Rows are points. A path goes straight from each point to the next, and from the last back to the first. The post is the endless flat space through its rows: a point in 2 columns, a line in 3, a plane in 4, and so on, so that a path can go around it. Count how often the path circles the post. Going back the other way cancels.

Post (2 x 3):
[[  0  -3 -23]
 [  9 -15  48]]
Path (6 x 3):
[[-42  27 -27]
 [-44 -16  33]
 [-29 -54  39]
 [-20  -6  -4]
 [ 11   2  33]
 [ 14   9  -1]]
Times around: 0

Post (5 x 6):
[[ 10  -2  25   1  47 -47]
 [ 16  -7  37 -20   1 -35]
 [-62  20  -3  73 -31  75]
 [ -4   2  -9  -8   8  -3]
 [ -9   4  -4  39 -10 -15]]
Path (15 x 6):
[[-25  16  15   7   5 -10]
 [ -2  23 -35   1  20   1]
 [ 33   9  36  24   4  -2]
 [ -8  -2  21  40  21  12]
 [-18 -46  33   8 -20 -17]
 [-37 -21 -23 -18  15 -27]
 [-27  18  37 -28 -40 -13]
 [-45   9  11  18 -18  29]
 [-54  -9 -14  32  37  -2]
 [ -3 -24  22  52  23 -23]
 [ 27   0  26  34  34  10]
 [ -1  10  38  21 -22  21]
 [ 23 -16  -2  27  20  10]
 [-50 -40   4  40 -27  30]
 [-36  -6  22  29 -37 -38]]
Times around: 1

Post (8 x 9):
[[ -3 -27  -3 -25   1  19  19  27  22]
 [-13   3 -26  -9 -10 -41  49  33  31]
 [ 25 -31  47 -30 -46  21  -6 -25  -7]
 [  8 -25  85   8 -18   2  19  18  -3]
 [-29 -30 -19  45 -57 -16  26  64  26]
 [ 16   1 -15  17 -18  21  53  -3   8]
 [  0 -35  60   6 -17  16 -25 -22 -32]
 [ 14  13  34  34 -10   9  21  -8  49]]
Path (16 x 9):
[[-45   2  36  35 -13 -20  47  15  31]
 [ -8  -6  75  -8 -29 -17  16  19  -2]
 [-14  10  12  41  -7   4   8  42  -7]
 [ 33 -18   5  16 -24  47   4   7  10]
 [ 32 -26   4  31   1  -8  36 -18  -7]
 [  2 -33  34  -5  -6   2   5 -16  22]
 [-45 -42  37  35  -7  10  16  30  -8]
 [-20  -1  30  -6 -55  -3  61  39 -20]
 [  1  -1  30  -9 -24   7  22  41  20]
 [ 41  -2  11  27 -38  -6  31  32  42]
 [ 15  -5   5  20 -25 -24  49   1  -1]
 [ 14 -22  43   4 -15  11  29  -2  19]
 [-27   4  38  12  22 -32  36   2   2]
 [  2 -21  15  -9 -47  21  49  32  -4]
 [-23 -28 -10  12 -51  12  -3  20 -11]
 [-24 -19  49 -25 -41  -9  16  20  12]]
Times around: 2

Post (11 x 12):
[[  5  -3  23  40 -37 -28  12  48  53 -48  14  -2]
 [-16 -28 -59 -26  -6 -17  18 -20 -13   0  62  24]
 [-11   3  -6 -53  11  16   2 -19 -56   8  54  32]
 [ 18  11  17   3 -33 -23 -23 -10 -26 -23 -33  76]
 [-26 -24 -28  49 -32 -13  28  19  -4  -6  47 -21]
 [-15 -16 -11  10 -10 -59  29  18  -3  -2  49  -5]
 [-14 -34 -29  42  15 -21 -14  21  21   5  55 -16]
 [ 18  35  -6 -24 -41  -4   6  28 -22  13 -34  55]
 [-22   7 -34 -42  -1 -14  -8 -58 -18  24  64   4]
 [ 10 -27   1   4 -29 -60 -15  10  21 -72 -27 -25]
 [  9  10  12 -29  -3   7  19 -22 -10  15 -31  51]]
Path (18 x 12):
[[ 34 -24 -38 -14 -24 -72 -14  12 -10   2  17  41]
 [-29 -24  -3 -28 -41  -2  23 -12 -38   5 -15  24]
 [-21 -13 -14 -31  -9 -43  14   6 -12 -21  42   2]
 [-18 -40 -35  46 -11 -49   3  14  -7 -44  43   6]
 [ 23 -20 -26  13  19 -58 -39 -26 -26  -9  50   9]
 [  3  -4 -27 -13 -27 -23   9   9  24   6  79  24]
 [-24 -35 -10   0 -48   3  21  30  -9 -13  21  20]
 [-30  -9   5 -30  -7 -31   8 -25  -5  34 -17  16]
 [  8  -2   9 -15 -45 -11  10  18  15 -33  15   4]
 [ 20  -6  -6  -7  -9 -28  -2  -8 -55 -10  41  35]
 [ -9 -11 -38   3   6 -45  14  -1 -22   4  29  -4]
 [-18  20 -40  18 -17  -1 -18  12 -20  -2 -37   1]
 [-20   0  -7   8 -55 -18  12  22  14 -26  12  -5]
 [ -5  11  -9   8 -53 -21   3  -5 -28  28  16  10]
 [ 25  -1   0 -22   0 -30  33  -4  -5   2  30  -9]
 [ 11  49 -10 -31  -5  32  29 -62 -32  22   7  49]
 [ 17   1   4 -54  41 -10   2 -14  10  -6 -24  43]
 [  4 -24 -10  23 -13 -17  43  -8 -21 -12  30  14]]
Times around: 0

Post (13 x 14):
[[ 14   5  -1 -22 -36 -40 -73  39  48  19  29 -38  23 -29]
 [-14  -2  25  65  -3  44  38  11  19 -27  21  20  -9  29]
 [ 22  27   8  35 -39  -3 -42  -1   3  25  43 -40  -9   7]
 [  4 -11 -14 -29 -15 -47   3   2 -38  19 -40   7  36   8]
 [ -4  23  57 -23  27  40  37  -9 -26 -79   6 -15   5 -13]
 [-22  -3   9 -53 -14 -45  16 -26  -8  48 -18  45  17  28]
 [ -7  24  -5  32  -1  35 -15   8  43  24  -7 -37 -30   3]
 [  7  15   6   2 -27  45 -17  23  23  23  35 -49  31  18]
 [ 12   8 -23 -34   7 -15  35   7 -16  22   8  39  11 -15]
 [ 34  11  75  -4  42  48   7 -23 -12 -45 -14   4  37 -24]
 [  1   9   9  23  -2   3 -52  64  15  54  34 -30 -19  24]
 [  2  -5 -18 -41 -69 -13 -64  37  -4  42  11   9   2 -21]
 [ -8   8 -32 -54  28 -27 -28 -33 -26  11 -15  44  35  31]]
Path (14 x 14):
[[-30  11  21  -2 -20  21  -8  32  18  27  41  -5  15 -18]
 [-12 -13  65  32 -41  23 -68  -3  48  36   7  -5   2 -12]
 [ -7  26  19  17 -22 -11  26  -5  -8  40 -15 -34 -12  -1]
 [-22   2 -12   4 -28 -19  20  24  19   5 -33  -6   7  18]
 [ 21  12  12 -16   6  30   7  39  -2  38  -3  -5  12  66]
 [-12 -12 -11 -42  26  -5  -3   3  12  15   9  44   0  25]
 [-47  -1  -1 -10 -32  -3 -18  -9  56  29  23 -11   1  30]
 [-61   9  45 -29   5  21  -6  20   0   0   9  -9 -12  38]
 [ 22  31   7 -10  30  14 -45   6   1  19   0  -3  18   1]
 [ 20   1  61   2   2  12  12   3   6   2   6  43  16  35]
 [  5   7  41 -60  21  13   1  45  26  16  16 -22 -10  -5]
 [ -4 -16   7  -2  16  13  -1  31 -16  -5  17 -11  -6  -4]
 [-18  -9  35 -15  10  15   1  10  -2  39  -3 -17  38  11]
 [-17  30  28  57 -54  36  -1  10 -16  19  34 -14  19  14]]
Times around: 2

Post (17 x 18):
[[-13   0 -48 -42 -12   1  -6  19 -13  24 -38   2   9  16  -5  34  15 -40]
 [-87  19  20  43  44  54  37  38 -30 -12  30 -54 -44  -1   3  23   1 -59]
 [  9  22 -82 -26 -13  21   7   7  29   0  -5  11  -4   2 -20  18   2   1]
 [ 10 -22 -31 -39  13  -2  28  22  19  14  42  21  15 -12  -4  32  14 -35]
 [ -8  13 -37 -29  39   0   9  24  -5 -20 -27   0   6  59   6 -24  13 -39]
 [  0  12 -11  31  -3 -13   1 -33  35 -10 -20  35  -1  -1  -9   7   3 -29]
 [-44   3 -38 -23  31  -3  19   2  28  22 -10  30 -18  -8  13  30  30   1]
 [-28  -8   9 -10 -23   3 -28  60  14 -25  29  30 -31 -26  18 -19 -86 -14]
 [-18  19 -15  -1 -34 -33  28 -23 -34  -7 -37  49 -32 -15  20 -25  31 -12]
 [-13  -7  33 -13 -45  -3  21  -4   6 -33   8  12  28 -26 -77 -30   5  40]
 [-10  14   7  18 -39  -5   5  27  30 -11 -46 -27  -4 -11  12 -15  44  14]
 [-36 -13 -15  28 -32 -23  21  30   5   2  -8  12 -53  -5 -39  14  18 -21]
 [  0  30 -17  10 -30 -33  19  18  17 -10 -38 -22 -16  20 -15  36 -14  33]
 [-11  16  -6 -30 -46 -14  -7   1  26  11  45  12 -41  17 -27  -3  -5 -11]
 [ 83  13  40  22  74  45 -49  13 -45 -39   0 -34  25  43 -76 -58  13  33]
 [-23  12 -17 -40   3 -39  -2  -3 -21 -27  -4 -25 -15 -27 -27 -14   1 -14]
 [-13  25 -24  -2  26 -31  13 -16 -12  44 -10  27  17 -23   0 -42 -10 -15]]
Path (22 x 18):
[[ -4 -11 -24  13  -3  -2  -7  17 -18   2 -24 -13 -27  -3 -39  -3 -25 -44]
 [ 33  46 -37   5  20  -1  84  19   1  20  16   5 -41  20 -25   8  -1 -13]
 [-28   9   0 -49  18 -44   1  30  22 -13  43  24 -24 -46  35  -6  15 -51]
 [-36  50 -36   5  10  25  39  -8 -13  31  15  -4  28  50 -48  15  -8 -21]
 [-11  -6 -24  25  10 -14   5   9  18  22  11   9  30   5   8 -10  13  -8]
 [ 13  22  19  19 -26  -3  -8 -11  -7 -17 -14 -48 -24 -27 -17   8 -10  23]
 [-41  30 -21 -52 -10  -2   0  12  -2 -27 -22 -40 -35   7  -2 -11  -5 -48]
 [-39  11  44 -32  -8   4  16  26  47 -44  43   8 -15  -3  -4  -4  33  -3]
 [-17  29 -16 -12 -20   4 -26  -1  21 -15 -11  -9   0  -5  -4  13  -5 -37]
 [-23  27  75 -21  54 -23  28  37  24  -5   0 -30 -10  18  -1   5 -22  11]
 [ 29   6 -39  14   4   0  13 -33  19 -35 -45 -10  -6   6 -43   2  33 -10]
 [ -7 -18  30  47  29 -10  18 -15   5  13   2 -20  63 -30 -12   0 -42 -41]
 [ 50  48 -17   7 -24 -12 -32  -4   0   5  -7 -49  31  34 -25 -21   2 -11]
 [-24  23 -10  17  -4   7   6  26  20 -10  -6  20  27 -26 -13 -14 -15   4]
 [-11   4  51  -1 -18 -43  13  -4   1  62 -39  15  42 -51  10   8   5  -2]
 [-52  10 -24  -9  34  26  92   2  -9   3  -3 -33   8  -3 -22 -24  -7 -24]
 [ 14 -30 -30   5 -20   5 -15  25 -29  13 -49   0  17 -17  -2 -20 -19   2]
 [ -8  11 -55  11   6  -4   5  -6 -31 -22 -18  13  19  20 -14  -7  23 -25]
 [-27  61 -78  -9   7 -11  26  27  19   0 -39  31 -11  -7  -5 -14  45  82]
 [-31  32  49  21 -24  20  26  46  -7 -50 -38  22 -16  37  -4   4 -15  -5]
 [-25  23  -6 -14  -6 -52 -29  42   3 -21  23   1 -21  11 -44 -31 -21   5]
 [-38  -4 -50 -27  -3 -26 -34   5  19  52  -7 -20 -28   2  21  -6  32 -41]]
Times around: 0

Post (17 x 18):
[[ 58  -4 -31  19  33   0  15 -38  -8   0   9  -1  11  18   1  41  25  18]
 [ 28  -5 -25  18  18   5  43 -31  -9 -27  22  -6  14 -12  -8  -2  -5  65]
 [ 14 -43   3   8  -1   7  51  38  41  33   7  15  -2 -26 -42   3 -13  30]
 [-61 -12 -10 -13 -28  10 -14  12  -7  47   7  29 -29 -68  -2   4 -14 -26]
 [-66 -23  11   0 -40 -43  33  16   3  40 -15  20   4 -15  -1   2  -1   1]
 [-24  18  31 -29  31   9 -64 -12 -11 -54   6 -11 -26  45  -2  14 -19   2]
 [-58 -10 -11  25 -20 -10  -2  51 -22 -12  24  38 -16 -26 -12  11   5 -42]
 [-20 -18   7   4 -41  -9  28  51 -27  71  49   4 -10 -24 -16 -24   6 -25]
 [ 51   7 -47 -36  37  -3  46 -45  -4 -24   4 -10 -19  10 -22   3  29  18]
 [ 42  -2  -9  -1  39  29  22 -33 -48 -47 -28   7 -27  29   9  -2  -5  12]
 [-14 -25  30 -37  38  23 -51 -14  -7 -65 -17  -9  -6  24  45 -14  34 -18]
 [-22 -33 -23  29 -50 -33  14  50  -2  54  25  -6 -55 -72  -8  -6 -23 -21]
 [  6 -21 -34   5 -39  -1  40  -2  24  25  33  39 -16   4   2  -8  -2  22]
 [ 49 -19 -36  19 -26   4  42 -45   1  -1  10 -23   6 -17 -44  -2 -13   0]
 [-16  -7  -3  -5  48 -23 -10 -14  -7 -29  12  24  -4  -2  17 -26 -16 -39]
 [ -5  -2 -34 -45  18   4 -21  14 -20 -23  -8  -4  10  23  26   5 -24 -11]
 [-31  -5   0 -10   4 -16 -73  35 -36 -11 -16  38  -3 -16  -8 -27   9 -15]]
Path (18 x 18):
[[-17 -45  -4 -40  13 -11  16 -10 -19   5   9   9  -7 -19  -4 -29  19 -27]
 [-10 -30 -25 -14 -19 -30   5 -30 -11  31  -8 -15  70  14  -4 -11  44 -19]
 [-20   3   8  38  -8   8  12  22 -49  18  -1   8 -19  -1  -3  32  24  -2]
 [-26  22  -6 -51  15 -13   5 -44  21 -42 -10 -22 -52 -21  -2   8  30   4]
 [-23  11 -15  29 -35 -64  19 -15   3 -21  -7  36 -36 -11  37  -6 -32   4]
 [-19  22 -45  28  12   0  28  14 -19 -28 -18  33 -18 -32 -20 -30  -1 -36]
 [ 35  -4 -24  18  18  17 -27   7 -23  38  77  24   6  26  14 -27  13 -26]
 [-18 -12 -34   2 -35   2  -2 -47 -36  42  61   5  19  19 -14  16  14  20]
 [ 15 -26   9 -25  -5 -19  60 -37 -29  11  -3  17 -54   7 -27  -1  -5 -23]
 [-10  18  10  -7   1  27 -12  14 -28 -34  33  30 -22   8   7  42 -15 -34]
 [ 28  23 -21  40   1  23  28  73   8  18  80  49   1 -21 -23 -17  26  23]
 [-63   3 -33  18  -2 -12  37   6   9   2  11  23 -22 -18  11 -45 -45 -26]
 [-20 -26 -28 -18 -45  20   0 -26 -27  -4  -8  22 -13  36   5  -6  20  -1]
 [ 57 -48 -41   1  -6 -32  53 -30  36  34  61 -19  25   3 -29 -29 -24 -30]
 [-18 -13  10   2  43 -10 -19 -12  20 -12  30 -11 -55  17 -29   4  -1 -13]
 [-15  -2 -37 -19  12  14  -9  -8  -6  -3 -37  30 -17 -28  28  -2  21 -10]
 [ 17  57 -52  10  28 -31  17 -30   5 -15  11  30 -16 -14  12  30 -45  20]
 [ 49 -23   1   3   3 -28 -16   6 -19  26  34 -33 -25 -45 -21 -23 -27 -16]]
Times around: 0

Post (17 x 18):
[[ 37  -4   4   0  17   1  24   0  -1  30  17 -29   8  32   4  -1 -40 -43]
 [ 27  -4   9   9  -4  20  13  30 -41 -24  12  16 -36   4  -2  12 -22  25]
 [  0 -48 -17  19  49  -6   1 -10  17  25 -18 -23 -24   0  -7  -6  21   8]
 [  7  24  62   7 -55  -2  20 -22  -8 -48  12  33  -4 -27   9  -2 -34 -16]
 [ 30 -59 -34  -4  12  37 -28 -31  -8  15 -31 -24   2  12  -4   7   8 -35]
 [ -5   1 -12 -21  -6 -21  37   7 -57 -17  -2  18  23 -14  -3  26  -7  50]
 [ -5 -52 -22 -17  29 -13  10  28 -47 -18   6  15   1  18 -21 -18  17  -2]
 [ 14  63  34  23 -53 -11  -8  13  -3  -7  14  57  10  29  30 -11  -9  -7]
 [ -6 -25  -3  -8  32   8 -13  -3 -15  40   8 -36 -24  29   3  52 -11 -52]
 [ 11  40   2  18 -87  -3  23  11  18 -41  51  20   8 -22  34   3  12  16]
 [-24  22  -2  -2  22  33 -23 -11 -29  12   9 -29 -17  19  22 -27 -18 -38]
 [ 37  38   7 -10 -20 -22 -16  22  -9 -65   7   6  21 -46   5  12  36  18]
 [ -2  -3 -21   9 -25  -7 -14  18 -42 -24   1 -25 -16   0 -60  13  -3  25]
 [  7 -19 -50 -25  49  -3 -21 -48   1  -7   7 -27 -37  41 -10   4 -17 -32]
 [ -9  22  22  -1 -39   9  15  51  10 -57  28  42  36 -21 -10  20  -9  54]
 [  5   9 -22  48  12  12  18  -8  -7  -8  -7 -23  -8  39  31  25 -20 -56]
 [  3  -6  10  43   5   0 -26 -21 -25  13  37 -17  -2  45  39  -5 -51 -30]]
Path (31 x 18):
[[  43   -6   34  -18   18  -33   32   14   24   -6   64   -1   34  -21
   -33   26  -21   -7]
 [  65    7    1   15  -25  -18   30   23  -15  -57   -3   20   11   -1
    -6  -18   58    3]
 [  18   43   39   -5   13    9  -10   -3   13  -14  -22  -21   -8   36
    19  -20   19  -75]
 [ -11   21    3  -10  -29    1  -15   70   -5   -9    9  -17   28   19
   -12    9    9   -7]
 [  63  -29   31   35  -18  -21   16   55  -26   39  -17   57   26   -4
    29  -39   -1  -12]
 [  53  -19  -13    5   22   32   13  -28  -55   -2  -14  -24  -16   -3
    -5   35  -54  -52]
 [  -4   -2   10   10    1    2   23  -37  -32    3   22    8  -40    4
   -37  -35   -8  -30]
 [  10   29   64   -5   27    3   32  -33    0  -33   24  -29  -37   15
    -1  -29  -35  -28]
 [   1  -23  -18   10  -49   -3   11    0   -6  -27   10  -17   24   61
     0    7   -6  -19]
 [  15    4  -36   20  -56  -15   27   12  -33  -18   -8    0    7   13
     8   33    4   -3]
 [  35  -15   13   34   -5   27  -61   20  -53   15  -21   11    9   -2
    30   49  -27  -21]
 [  24   53  -11    6  -19   -3    7   16   40   -4   68    1    2   -6
    32   47   -6   -8]
 [  -5    7   27    8  -10   19   23    1   -7    5   -1   43   -6  -10
     3   14   25  -25]
 [ -26   28   71  -17    8   19  -19   31  -17  -46   -6   30   34  -43
   -23   49   -3   16]
 [   8   24   12   12  -18  -44   20  -34  -47   -4  -13   30   14   55
    25  -31    0  -11]
 [  14  -64   -2  -25   14   -2   -6    7  -46   29  -14  -32  -23   44
   -33  -22  -18   -7]
 [  36  -50   11  -39  -30  -15    6   -7  -10   -5   20  -28   19  -20
     0  -21  -50    0]
 [ -26  -45   13   -7   42  -33  -48   -7   14   14   28   31    5    3
     9  -64   19   -6]
 [   5   -1  -26   64  -15  -20    4    0  -28  -13   43   -9   40    2
     0   21  -12    0]
 [  -4   22   45  -20    1    7    3  -24  -35  -20    1    3   -5  -49
   -24  -12   26    3]
 [  42   52   23   12  -28  -17  -30   -8   49    0  -15  -25  -22   24
   -34    7   19  -13]
 [  33  -20   58    8  -42    1   -1    7   24  -30   24  -32  -38   35
   -37   18  -41  -22]
 [  27   36  -33    9  -28   34   14   20    8  -56   -7  -23  -17  -10
     7   55   -7   10]
 [  22   -1   24   -5  -12   10   -3   18   -9   44  -18   -5  -12    5
    -4   31  -61  -45]
 [   2   43  -35   27   14   30    9   41   27    0   39   -2   12    1
     8    2   -8  -33]
 [  36   28   24   52  -18   41 -104  -16    8  -31  -13   -2   -1   10
    -7   15   11  -67]
 [  29  -52    5  -10   17   25    2   -6  -39    9  -25  -26    6  -27
     9   17   44  -25]
 [  16   38   17   13  -24  -30   -2    5    2  -45  -17   30  -15   24
    -4   28   22  -38]
 [ -21  -22  -26    7   32   -8   17   14   19   45  -29  -43   67   14
     6   30    8  -29]
 [ -73  -38  -14   35  -14   20   35  -11  -39   16  -11    7  -38    6
     5  -30  -45  -38]
 [ -22  -15    6    6   12    6  -34   20    6   39   35  -20  -19  -23
   -11    4    2  -41]]
Times around: 5

Post (17 x 18):
[[ -8 -22  -3  13  15 -19 -11   4  12 -18 -20 -26  48  -7   7  10   6 -33]
 [  1 -16 -22   4  -7  -8 -45   8  36  19  25  40 -32  19   7  -2  -6 -45]
 [-20  -2  -2 -29 -44  42 -11 -21  21   1 -10  20   6   5 -11  -6  24   8]
 [ -2  13 -14  -8 -22  81  48  -9   4  41  28 -48 -72  16   7 -19  40  42]
 [ 19   9  24  14 -29 -19 -13  -6 -27 -20 -11 -16  35  -4 -37 -42  -5   7]
 [-16  18  -3  -8  38  14  -8  -3  57  -1  -5  -9 -10 -24 -73 -10   9 -19]
 [  9  -3  28  -2 -49 -21 -22  -5  17 -28  -2 -35   7   5 -16   4  13  -1]
 [-10  37 -81  26  19 -27 -20 -33  83  18  -8  -6 -11 -27 -88  -7   6 -17]
 [-34  28  -2  33  13  25  22  41   3 -32  20  11  28 -30 -10 -14  36  -4]
 [  8   4  12 -22   0 -17  -4   5   5  12  -8   3  21 -11  -7  31   9 -15]
 [  4 -29  -1  22  26 -63   2  24  10  -2 -44   7 -11 -19   9 -25  20 -17]
 [  2  13  12 -18  14   5 -55  16  12   1  -6  16   2  -4  22  -1   3  32]
 [ 47 -37  -7  12 -17 -23  -1 -13   6 -40  -7   2  -5 -40  -9  13 -31   0]
 [-10 -18   7   1 -17  11  -6   2 -27   5 -28 -31 -26  -4 -27  22  12  19]
 [-19 -12  -5  98 -17   5  66 -38  64 -25  -1  62 -39   1   3  13 -18  -4]
 [ 22 -20  -4  41  13 -14   3 -65 -29  19  -8   7 -89  -7  71  -5  48 -12]
 [  8  11  -3   9  -8  15 -41 -14  16  41 -30   2 -25 -53  -1 -14   9 -15]]
Path (18 x 18):
[[ 41 -21  22 -38  37  -1 -29 -33   8 -61 -31   2   1 -35   0  55 -10 -10]
 [-36   9  -9  37 -27  14 -34 -43  30  -8 -28  -8 -18  13  -9  54 -10   2]
 [-12  16   2   9 -26   4   4 -30 -33 -12  -4   8  -2 -25   4 -15  18  34]
 [ 15   4  -7   0  20 -29  36  31  36  43  18 -37 -20 -33 -31   1  31  20]
 [ 22 -29 -47  -1   3 -37 -20  50  61  30  -7   9  21 -15   7  22 -20 -17]
 [ 29 -19  11 -13  -4 -36 -14 -35  15  19  15 -54  93   5  37 -29   3 -28]
 [  5 -37 -10   2 -15  50  45 -41 -45  30  19 -25  -9 -38 -22  -7   9  -6]
 [ -6 -10 -38   0 -16   8 -40 -20  36  -7  14  41  39 -39 -23   3  38 -30]
 [ 27 -11  13  30 -10   7 -41  65   4  -4 -57  -9 -31 -40 -30  -2   7  17]
 [ 14  -4 -21 -10  26  51   4   2  12 -24 -20  -2 -16 -23  47 -23  14  73]
 [-37  26   3  51 -26  -2  -3 -37  -3 -21   1  -3 -27  14 -11   0 -17  -7]
 [  9  25 -69   6  -8 -14   0   9  13  63 -36   3   1  -6 -16  -8   4 -30]
 [ 48  -9 -50  19 -40 -13 -18  18  81  32  -5 -13  24   0  -9  37 -34 -37]
 [ 20 -33 -37   9   3  24   2 -26  38  31 -21  19   6   2 -28  15  17 -34]
 [ 17  26  -4 -30 -23  44 -31 -59  53  13  -4  35  37  14 -11   8 -21   7]
 [  7 -10 -34  21  19   6 -58 -24   9  -5 -38  14 -21 -32  -9 -34 -28   9]
 [ 12  14  17  11   6  28   2  23   3  50  -7   4 -37  24   5 -20   2 -26]
 [-18  15 -15  40  -6   6 -23  14 -12 -23  -6  13  23   6  17  -3  83 -12]]
Times around: 1

Post (17 x 18):
[[ -5  19   3 -31  33  30   0   0  24  -1 -16 -11   6   4  11  -2  12   5]
 [  0  -8   5 -37  -3  -6  11   3  44  -9 -31  -4  30 -19  11 -21 -38 -28]
 [ -6  22   7  12  20 -25   3  14  29 -38 -16 -50 -23 -11   9  34  10  21]
 [  0 -17 -20 -28  -4  -8  21 -27  23  32  -7  19  13  -1  -8 -11 -16  20]
 [ -3  17 -31   0  -5   2  12 -24   5 -23  -3  25  -9  10   7 -19   3 -15]
 [ -9  -3 -61  29  34  34 -16   5 -46   7 -29  10  26   8   4  -2 -46  12]
 [-19 -31 -29 -45  12  36   7 -18  11  -9   5  -3  -2 -22 -12   4   2 -27]
 [-23 -37  24 -21 -49 -22 -15   2  21 -35   3 -19  14  31 -11  10 -11  20]
 [-36  29 -54  -9  15  19 -23  71  50  41 -26 -24 -37   2  10  -4  36 -17]
 [-29  -8   0 -39   7  -5 -26  18 -43  30 -19  55 -10  34  -2  -4  -6  -3]
 [ -3   4   5   1  32   5 -40   3   8 -34  28 -24  48 -21 -20  -7 -12  18]
 [ -7 -35  16 -32  -3 -15  -4 -23   1  -4 -14  -8   6   0  25 -14  23 -35]
 [-22  12 -43  44   0  52 -24   4 -63  21 -36   5   9 -19 -19 -15 -17 -33]
 [-34  28 -35  25  39  14   8 -10  45  -1   4  -8   7   1  -2  47 -13   5]
 [ 18   8  -7  29  64  32 -21  34  -8 -12  43  -5 -23   9   8 -15 -14 -26]
 [-54 -14   7  33   9 -25   8   5  -2 -32   7  28  -7   0   0 -10  -3  11]
 [ -2  23   4  16  39 -32  65 -18  -2 -54  -6 -74  28  25 -21  70  13  30]]
Path (27 x 18):
[[ -51    9  -27    4   11  -11   13   28   20  -52   12    4   -1  -12
   -13   -8  -42  -34]
 [ -26   -7   41   31   15  -30   48  -10  -29  -25  -18  -35   10  -29
    10   -9   14   -9]
 [ -24   49   26  -51   49   -8    5  -15   28 -100   34  -30   43  -49
   -45    0  -29   29]
 [ -22  -37   18   19  -35  -32  -11  -38   -4  -18    0    2  -27   13
    -5  -33   -5   -2]
 [ -16  -34  -13   17   55  -13   43  -33   44    4   10  -22   28   21
   -16   34  -53   26]
 [ -23  -41   16   31  -34   35   20  -30  -32  -73   -2   20    0   38
   -16  -25  -12  -33]
 [   8   51  -31  -15   28   45  -21   28  -47   10  -13    0    0  -26
   -43   15   32   16]
 [ -24  -12    6    0   11  -20   -9  -31   19   -6   14   18   84    3
    -5   15  -52   43]
 [ -48  -55  -34   26   29  -12   11   16   35   12  -18   12   18   -7
    50    4  -58  -14]
 [   6  -49   20  -52   13   43   -6   33   49  -38  -40    4   20    1
    18    5  -49   11]
 [  12   -2   16    5   26   -2  -32  -40   -5    7   11  -15   -5    5
   -12   48   17  -13]
 [  24   -5  -57   15   20    3  -32   47  -11   -9  -70  -21    5   -5
     1   25  -55  -34]
 [  -7   17   -3  -27   27   24   31  -31    9  -29  -52  -13   61   19
    28   14   27   -8]
 [ -32    0    9  -35   14    5  -16   42  -23   41   24   27   -5  -25
   -19  -22   10   28]
 [   5  -10   -7   -4    6   13   52   -9    3    3  -60    8  -30  -13
    51  -12   14  -40]
 [  13   -5  -64  -20  -12    5   33    1   -9   14  -43  -14   38   11
   -21   12  -21  -56]
 [   1   37  -42  -31   39   33   -6  -24   35  -61  -21   16   41    3
   -34   27  -31   39]
 [  12  -14  -20  -28   20   58  -19   18    1   -1  -31    3   33   -5
   -22   14  -36   13]
 [   4  -52   73   -6  -47   -5    0   25   -8   22    0  -36    1  -54
   -17  -15  -23  -50]
 [ -43   -4  -19  -13    7   11   -8   -7    1   25   13   35   14  -21
   -16  -18  -28  -30]
 [ -40    1    3  -63  -13  -19  -53   27   29  -16    6   41  -10   35
    -2  -16   11  -10]
 [ -36   20  -21    0  -38   23  -17   27   31    0  -24   11    2  -11
   -29  -44   16   18]
 [  -1  -30  -22  -18   32   13  -52   50   13   60  -12    6   -6   -8
   -15  -54   -2   -6]
 [  -1  -29  -37   12   -3  -21  -16   44  -30    9   -4   11   32    4
   -13  -47  -74  -45]
 [ -17   28   12    4   42   22  -27  -24   25  -12   17  -27  -17    0
     1   20    4  -42]
 [ -20  -15   -9  -17  -29    9    6   13   22  -55  -35  -15   36   32
   -11  -31   22  -25]
 [ -17   54  -17   14   34   -4   -3    4   35   -3  -27   -3   35   28
   -28   13  -27    3]]
Times around: 1
